Rows are points. To make a cloud, some directions were put in groups of two or more. Within a group, all points are equally far from the middle, so they leave a hole (a ring in 2 directions, a hollow ball in 3). The other directions are filled evenly. Then the cloud was stretched, turned, moved and blurred a little. Count the holes, and give their numbers of directions, smallest first.

Cloud (21 x 3):
[[ 15  26  23]
 [  2  50  21]
 [-10  13 -37]
 [-16  -4   8]
 [ 35  23 -46]
 [  6   7  29]
 [ -3 -24  -9]
 [ 46 -25 -16]
 [ 15  34   2]
 [ -5  19 -31]
 [-13 -52 -43]
 [-32   7 -24]
 [ -5 -34 -42]
 [ 16  19 -49]
 [ 24  14 -23]
 [-20 -29 -21]
 [  6  13  27]
 [ -9 -19  35]
 [-33  24 -28]
 [ 46 -33 -12]
 [  8  11  60]]
Holes: 0

Cloud, 32 rows:
[[-12  35  -9 -52]
 [ 27  -9  41  -5]
 [  8 -30 -35 -48]
 [-29  25   6 -52]
 [-22   0  12 -56]
 [-23  17  39  -5]
 [-23  42  20   9]
 [ 19  13 -24  38]
 [  4  11  43 -21]
 [  7   7  38 -25]
 [ -4  36  41 -13]
 [ 34  -1  18 -26]
 [-41  21   6  14]
 [ 22  17  27 -32]
 [-60  11   0 -42]
 [ 34 -24  -7  15]
 [ 33   3  20 -28]
 [-22 -12  21  28]
 [ -6  -6  47  17]
 [ 28  26  28 -28]
 [ 44   2  31 -14]
 [  0  -4  51  20]
 [-13  -9  39  26]
 [-44   8 -49  -2]
 [ 11  35 -23  20]
 [-45  32 -35 -24]
 [-38 -40  -9 -20]
 [ 10 -18  12 -34]
 [-17 -34   6 -19]
 [ -9  15 -17  37]
 [ 12 -32 -32  -9]
 [ -7   4  53  15]]
Holes: 1 (3)

Cloud:
[[ 26 -24 -19 -10 -12 -36]
 [-26 -13  -5 -18 -53 -25]
 [ -5  12  27  10  22   1]
 [ 11  25  -6 -15  19 -41]
 [-16 -35 -33 -29 -28  13]
 [-47 -15 -49   4   4 -30]
 [-30 -25 -22 -32 -37 -14]
 [-44 -17  31 -21   7   7]
 [-34 -23 -28  17 -54   5]
 [ 26  -9 -35  13  18 -13]
 [-31  -9  14 -20   8 -42]
 [ 34  33 -17  20 -26 -26]
 [ -5 -15  28 -36 -44  12]
 [-29 -18 -33  -2  24 -42]
 [  8  42 -38   8   3 -31]
 [ 27  -8 -36   1 -13 -42]
 [ -1  -2 -13 -48   2   0]
 [  2 -17 -23 -44  -1 -13]
 [-40 -24 -45  24 -15  12]
 [  6  10  31 -13  21   9]
 [-23 -29  -3  26 -54  22]
 [ 43  -7  11  24 -23  -4]
 [-16  -5 -17  -2 -21  51]
 [-50 -23   7  24 -24  10]
 [ 21  -7  -6 -11  16  30]
 [ -8  42  -3  10   3   7]
 [-26  22  21   2  10  10]
 [  2  14 -21  14 -21 -60]
 [-21  -6   0   2 -45  46]
 [  8  40  16 -10 -24 -22]
 [  1 -29 -14  31  18   9]
 [ 37  24 -30  12 -18   9]
 [ 25  33 -14 -11 -40   5]
 [-10  17  14 -11  13  29]
 [ -1 -11 -14   2 -41 -50]
 [-33   4 -49 -24 -10 -24]
 [ -3  -1 -53 -28  -7 -17]
 [-34 -26 -10  14  -6  44]
 [ -7 -24 -57 -15 -21  -6]
 [ 14  20  22  30 -33  15]
 [ 23 -46 -14   4 -30   0]
 [-14   1  -6 -16  -6 -59]
 [  6  19 -11 -40 -17  10]
 [ 43 -12  25   6 -22  13]
 [ 14  11 -48  30 -11  13]
 [  0   9  27  36 -30  -6]]
Holes: 1 (6)

Cloud, 85 rows:
[[-43   0   2 -18  17   3 -28 -28]
 [ 10  28   7 -16  13  10  21   2]
 [ 20  16 -22   6  17   4   6   8]
 [-20  -1  32  31   8  10 -15  -1]
 [  3 -15 -17 -28  -4  -4   3  24]
 [ 25  -6  -9 -10   5  14  25   8]
 [-20 -24   2 -30  11  19 -11 -14]
 [-15   3  14 -43  12 -33 -19 -11]
 [-25  17 -13 -32  13  15 -34 -13]
 [-14   5 -15  -7  20 -32   2 -15]
 [ -6  -7   1  -1   8 -39 -25  -1]
 [-31 -18  -2  -5  17   7  26 -32]
 [-30  25  -4 -19   3  19  41  -3]
 [-60  22  18  -2   9  11  16 -25]
 [  7  18 -21 -11   3  16 -49  22]
 [-17  17  -8  23  19  26 -21   3]
 [ -4  -1  25 -27  13  23 -15   6]
 [-18 -28  -6 -10   0 -20   2 -30]
 [ -4 -19  -8  15  11 -28  10   7]
 [ -7 -19 -25  24 -11  -6 -14 -34]
 [-40  14  -7 -11  -5 -12 -36  13]
 [-12   2 -33 -10  26   6 -14 -13]
 [ -9 -13  -9 -20 -33 -13   8   1]
 [-29 -13   6  11 -16 -26  -8   2]
 [-56   3   9  -2  12 -19  15  -6]
 [-19 -27 -19   8 -27   6 -34   9]
 [-40  28  22   1 -15  -2   3 -20]
 [  5 -25   7 -19 -24  -8 -24  -6]
 [ 35   6  -2 -35 -19 -21   8 -11]
 [ 19 -19 -18 -11  24 -16 -28  33]
 [-17  20   6 -29  26  -2  -5  19]
 [-14   0 -21  -1  -5  18 -11 -45]
 [-32   3 -15 -22 -31 -13 -11  -2]
 [-21  22  -8  17 -16  -1 -38 -18]
 [-32 -10 -27  -2 -18  16   2  -4]
 [-29 -15 -16  -4   6  -7  13 -38]
 [-42  23   4 -36   7   0  20  17]
 [-33   7   7  17  -7  31 -17 -10]
 [  2 -18  12 -39  17 -13   6 -18]
 [ -2  20  13  -8   7 -11 -24  29]
 [ 22 -18  19  11  -4  26 -15   8]
 [  5  -6  10 -47  14   4 -16  -7]
 [ 25  -6   4 -27 -29 -15  -6  -8]
 [-36  15  -8  -5  12  26 -20  -4]
 [-33  -4  37 -21  15   3 -16 -11]
 [  8   4 -16 -14 -38   4  -9  -8]
 [-25  32 -17  -2 -18   8 -20 -10]
 [  7 -25   8 -27   1 -26  -1  -2]
 [  0 -35 -23 -10 -17  -1   1  -9]
 [-39   9   3  -1  20   2  32 -33]
 [ 33   7  -8   9   4 -21   3   7]
 [ -4  20  13  15  12   8 -31  -8]
 [ -6   9  35  -6   9  11 -12 -14]
 [  5  -3 -21  -2   7  14  -9 -40]
 [-28  -3   8  -5 -11  24 -28  23]
 [ 11  -5  -6  -5 -18 -25  24 -24]
 [  3  -5 -33 -28 -14   9  12 -15]
 [-34  -4  -8 -17  15 -23  24 -19]
 [-44  16 -15  -4  -7  14 -34 -13]
 [-37   7  18  23  -5   0 -25   8]
 [  3 -35 -20 -10   8  14 -20  30]
 [  8  -3  17 -14  -1 -11  -3 -45]
 [-12 -16  15  -2  -8 -26  17  21]
 [ 13   6 -34  18  -8 -19   6  -5]
 [ 17 -13   1 -31   8  15 -15  15]
 [-40  -3   5  24 -10 -15   7 -11]
 [  9   1  -8   9  16 -34  -9 -10]
 [ 19 -18 -39 -15   3   6 -26  25]
 [-16 -18  14   0 -12  -3 -44 -13]
 [ 21  -2  -5 -29 -16   1 -29  18]
 [-44   7  -2  14  15   3 -28 -19]
 [-43  15  -4 -37 -16  -5 -14   4]
 [  9  -9  -1 -28   9  -6 -58   6]
 [ 34   1  -2   0  16   1  15  13]
 [  5  10  14 -33   6 -31  -3  14]
 [-11  21 -15 -21  15   8  30 -20]
 [ 17   8  21 -17 -18 -19 -17 -15]
 [-37  11  -6  11 -13 -20 -17 -27]
 [-23 -14  11  -1  22  23 -36  35]
 [-26  11  -4  16  -6  25 -13  32]
 [-49  19 -17   7   0  -3  -6 -11]
 [ 18  23 -19 -11 -27  -1 -13   3]
 [ 11 -23   0 -12  25  -6 -34  -7]
 [  0   7   4   5 -24  20 -26   2]
 [ 17  20  18 -23  11 -22 -12 -19]]
Holes: 1 (6)

Cloud:
[[  7  16  13  10   1  44 -25 -10  -4]
 [-22   3 -16  22  30  18 -14 -27  -8]
 [ -8  27   3   2  15   5   2  31   1]
 [ -7  13 -25   2  44   9 -17 -13  -3]
 [ -5 -10 -24  -9  25   3  -4  -2  14]
 [ 12 -10 -19  11  -1  25 -18  28  -1]
 [-25  25  -9  25  -9 -11 -25  -2   5]
 [-44 -16 -18  -9 -20  -5 -27   9  -8]
 [  1 -33   7   8 -35   1 -33 -26 -13]
 [-31 -25  36 -21 -31  -5  -6  -2  -5]
 [ 34 -12   5 -12 -23   0  18 -13 -12]
 [ -4   4  26  17  32 -27 -21 -14   8]
 [-19 -17   8 -28  -1  32  11  -4  -7]
 [ 12   2 -15  -4  37 -10 -19  -6   6]
 [-26  10  11  22 -10  37 -33 -13  14]
 [ -9 -14  15 -28  35  11  16 -18  -6]
 [  0  23 -16  14  -9  -7 -22 -30   5]
 [ 10 -11 -21  -7  19  -4  21   3 -28]
 [-15 -29  16   2  23  13  12  17  19]
 [-31 -27  11  23   1 -11 -35  14   2]
 [ -4  33   9  22   5  10 -30  -7 -34]
 [ -2  14 -10  -2  -1  28  23  -8 -11]
 [ 27   8  30  14  13   6  32   1 -13]
 [  0  11  24  12  20  16  42  -9 -17]
 [-11  11  27  -7  22  20  11   2  22]
 [ 17  10  17 -12  15   0 -19  -4  14]
 [ 11  -8  34  16  10  -1  37  -7 -41]
 [ 10 -36  12 -10 -22  -3  19   1  -1]
 [-14 -35   9   6 -12 -13  13  16 -15]
 [ -7   0  -6  22  48   7 -23  16 -13]
 [-22   6 -15  16   3  13 -17 -12 -58]
 [  5  13 -31 -29   6  12 -17 -18  12]
 [ -3  21  20  -6  25  20 -13 -26   1]
 [ 24  -4  -6  -2  19 -18  17  10 -46]
 [-38  -2  -7   9 -23  24 -19 -35 -14]
 [-24  -4  37  24  14   0  21   3 -40]
 [ -4   2  24  39   9  21  25 -20 -15]
 [-32  -4   2  15  29 -38  -4   7 -18]
 [ -7 -25   3  -1  17   5 -21  17 -27]
 [ 22  22  11  26   2  21  20 -24 -16]
 [-20 -15  17 -16  32  15  13   4   0]
 [  4   8  17   4  -3  13   2 -25  31]
 [ 20  -1   3   2  -3   2 -42 -16  -5]
 [ -9 -28   1 -23   8 -10 -34 -16  -5]
 [ 45  -5  10 -16  -7   0  23 -15 -39]
 [  6 -11   6   4 -36 -12 -12 -33   0]
 [ 13   6  -4  -2   2 -35  15 -14 -29]
 [  2 -23  26 -11   2  13  33  -7 -38]
 [ 11  20 -13  -9  -7  20  18  -4 -20]
 [-15  24 -18  45  41   0 -19 -12 -17]
 [-40 -24  24  11  11   8 -19  19 -14]
 [ 12  29   2  17  12   7 -10 -20  21]
 [  1 -15 -15 -20 -22 -24   7  -6 -21]
 [-20  -3 -28  25 -25  36 -30 -28 -10]
 [-15  28 -11   8  -4 -15   2  -5 -23]
 [  4   3  38 -19  15 -17  20   9 -12]
 [ 10 -21  26 -24  12  -3  -9 -21 -60]
 [ 12 -10  19   4 -12  13 -19 -29  20]
 [  7   5  32   6 -12   2   0  30  -8]
 [-14 -10  20 -12  -2  40 -14  -6   8]
 [-31  16   0  30  35  -1  -3  14 -47]
 [ 16  12 -16  41 -11   7   4   9   6]
 [-11 -13  15  25  34  -8  -3 -25   1]
 [ 17 -23  14 -21   1  -9  34 -23 -16]
 [-49 -20   6   1   5 -16  -3  -9 -15]
 [  8 -19   8  15   7  19  27 -38 -35]
 [-41  -4   1 -11  32  -7  -1  13 -21]
 [  1  25  21  28   7   4 -37  19  -8]
 [ -3 -24   0  27  -8  -7 -22 -18 -20]
 [ 19  19  18 -17  11 -12   3   6 -29]
 [  9   4  20  13   3  12  26 -37 -13]
 [-44   0  -2  38  -4  10   4  17 -15]
 [ 40   7  -6   2 -22  39 -14 -23  -7]
 [ 19   8  13   4   6 -14 -27 -29 -37]
 [-21 -30  37  14 -14  22 -28   7 -20]
 [-31  -4  16  10   5   7  37  -8  -1]
 [-15  -7  34 -33   6 -15  -4 -27 -33]
 [-38  27   4   8   1  -8 -17  28   6]
 [-26  25  40  18  18  -7  -9  -6 -12]
 [  1 -17  -5  11  33  -9   8 -27   4]
 [ -9  13 -13   0 -27  19  15 -15 -30]
 [  2  12  22  20 -28   5  -8 -17 -30]
 [-10  24  -5  21  22  33 -18 -24  -6]
 [-12  -7  31  42  12   8  20 -10   3]
 [  5  22  -4  25 -15   2   8  11 -27]
 [  5 -12 -12   5  23  22  15  13 -43]
 [ -4  23 -13 -13 -10 -10  19  -6  -9]
 [-38  18  28   9  10  -9   3 -28  -3]
 [ -3  15 -22  27  19  23  12   0   3]
 [ -7  -3 -22  11  10  38  -9   3   6]
 [ -1   0 -10  13  -6 -10   5  31 -12]
 [ -8 -17  38  10  -6  10 -33  -3  -4]
 [ 14 -27  13   3  14   3   1  24 -38]]
Holes: 2 (3, 3)

Cloud, 101 rows:
[[ -7 -34  -2 -13 -13  14 -13  -2  24]
 [-19   1  -8   2 -12  -2   3 -32  36]
 [ 14   5  27  22  11  -9 -11   4  -5]
 [  1 -24 -15 -30   6   6  14 -32 -27]
 [-21  -2 -18  17 -11 -25 -39  21  12]
 [-29  -2  18 -41 -10   6  19 -15  26]
 [  4   0  -9  22  20  -6 -45  -4   5]
 [-26  -1  -8  16   2   2  -5 -29  29]
 [ 12  18  -9  42 -19  -7 -34 -15  -5]
 [-15  19 -27  13  -7   9  36  -4  -5]
 [-24 -15   9 -11 -16 -20 -14 -36  11]
 [-21  10  16 -30   4  11  29   6  34]
 [-15  12  25  22 -19   0  -1   9  -1]
 [  4 -25 -51   9  -8 -21  -1   1  10]
 [  2  12 -27  28 -31 -27  23 -12  21]
 [-28 -16  10 -44   4   0 -32 -26 -15]
 [  0  23   3 -11  22 -14  13 -33   6]
 [  0  -3  10 -13 -11   1   0 -17 -31]
 [ 15  29 -13   5   5 -42   6 -10  15]
 [ 25 -19  -9  25  11   9  24 -16  14]
 [-45   5  -6  16 -12 -10   4   5  13]
 [ 26  15   1  -9  13   7   9  -6  -3]
 [  4  22  -2 -21  19   2  33   8  60]
 [ 10 -19 -24  -3  -3 -31   8 -34  -5]
 [ 23   0  -6  22 -25 -23 -20  21  14]
 [ -6 -20 -11  24 -10 -25 -42 -14 -25]
 [  2  -6 -30  -6   7  -6  42 -13  46]
 [  3 -18 -33  30 -16 -36 -26  15   4]
 [ 27 -14   0   7  12 -28  10 -25  25]
 [  8  26  -3 -32   3 -26   3 -22  20]
 [ 12  13  14  30   3 -34  25  14  16]
 [-23  -6 -39 -15  -4   0  -1 -18  14]
 [ 23  23 -11   0   0 -23  -3 -29  11]
 [  1   7  15 -30  -3 -18  24 -33  10]
 [ 21  -3 -41  26 -17 -31  22   3  35]
 [ -2   9  -7  18 -13  -8  40 -22   8]
 [ 20  10  -8  -2 -21   8  -8 -41   6]
 [-11   3  -2  -5   4  -1 -29  24 -13]
 [ -4 -28   4 -18   9   1 -27 -10 -23]
 [ -5 -29 -17 -19 -16   9 -24 -34 -36]
 [ 13  28 -15 -13  23 -17   9 -16  19]
 [-23   2 -27 -13  -7 -25  10  -5  -9]
 [ -4 -13  -9  17  31   4   2 -12   0]
 [ 23  14 -11  28 -14 -31  -2   7  40]
 [ 11  37 -27  -1  13  -6  19  -2  14]
 [ 10  13   0  23 -11  -8 -13 -25  34]
 [ 25   6  -9 -11  -8  21  21   1  46]
 [  0  11  -2 -26 -18  -7   3  20  16]
 [-17  -6 -11  -7  21  14  19   0  -3]
 [  8  -8 -37   1  19 -23   0   0  25]
 [ 25  14  -2  40   1 -17   4 -10  37]
 [ 23 -24   4  22   6 -21 -13  -2  -7]
 [ 14  24 -42 -20  -8   0   9  -7  12]
 [-12 -31 -24  15 -21   6  -6  -2  12]
 [  6   6 -19  -5   7  11 -16  15  34]
 [ 16  10 -22  36 -12 -49  22  -3  21]
 [-23 -18 -27  17   3   4  -9  12 -12]
 [-26  23  -1   7 -23  10   4   0  16]
 [ 21  18 -15   0  15  -5 -21 -21  17]
 [ -8 -35  -9 -11 -10 -21 -30 -12   3]
 [  9 -26   6  -6 -13  10 -10 -19 -35]
 [ 11   1  -5 -44  16  -9  26 -20   1]
 [ -2  15  11 -14 -20  -6 -13 -35  -2]
 [ -7  15 -25 -26   4  13  24 -32  -1]
 [ 22  16  -3  27  26 -15   1   7   1]
 [-20 -15  10  -6   1  15 -12 -33 -25]
 [ 16 -30 -14  19  -5 -12 -19 -41  -5]
 [-23  17  18  -6   3  28   2   2   9]
 [ -7  35 -10 -15  17  -5  34  12  48]
 [  7   1 -17   4 -13 -14  -3 -48  -6]
 [  5   6 -49  22 -35 -23   6   8  22]
 [ -2  -7   2  14  16 -31   3 -11 -15]
 [  8  32   0  12   9  -3  30   0  53]
 [ 23   7 -38  16 -10   3  11  14  42]
 [-18   5  16  18 -27   8 -11  -7  -5]
 [ 23  -7  -6  32  18 -31 -20  -4   1]
 [  3  12   8   7 -30  10 -12 -19   2]
 [-27   5   1  12  16   7  21  20  12]
 [ 12   2 -43   7   4 -23  11 -23  -7]
 [-10  18   2 -53  -8 -10  -8 -14  16]
 [  2 -27   6  29  -4  -4  11  -5   3]
 [ -6 -30  -8  -2 -11   7 -13 -48 -25]
 [-13 -22 -17 -40 -16  26  32  -3   7]
 [-23   4  -3  -3  -2   7  -4 -38  38]
 [  1 -14 -36   5  15   4 -17 -11  19]
 [  4 -27 -12 -29 -22  -2  -5   7 -17]
 [ 13   4  -6 -44 -13   6  40   3  36]
 [  4 -21 -26  35 -13 -39  -1  -2 -32]
 [ 29  10   0 -11  -7 -22  -6   7  23]
 [ -6  21  -4  43   0 -10 -41 -20   3]
 [-18   1  14 -39  -6   3  17   8  24]
 [ 21 -39 -12  -6  -7 -14  31 -10  13]
 [ 12   1  28 -23  -2  -5  -7  -9  -1]
 [ 11  11 -18 -17  15  -2  28   2  -5]
 [ 26  -3 -20  20 -12   6   5 -17  40]
 [-13  12 -25   2 -18 -38 -17  -8   5]
 [-10  -6 -13  18  16   6  29 -21  16]
 [-25   0 -24  20  21 -24  11  15  17]
 [-14   6   6   4 -11   7 -24 -45   5]
 [  9  -9  -7 -35   3   6 -13  16  16]
 [ -1 -14 -35  -4 -13  -4 -32 -27 -19]]
Holes: 2 (3, 4)
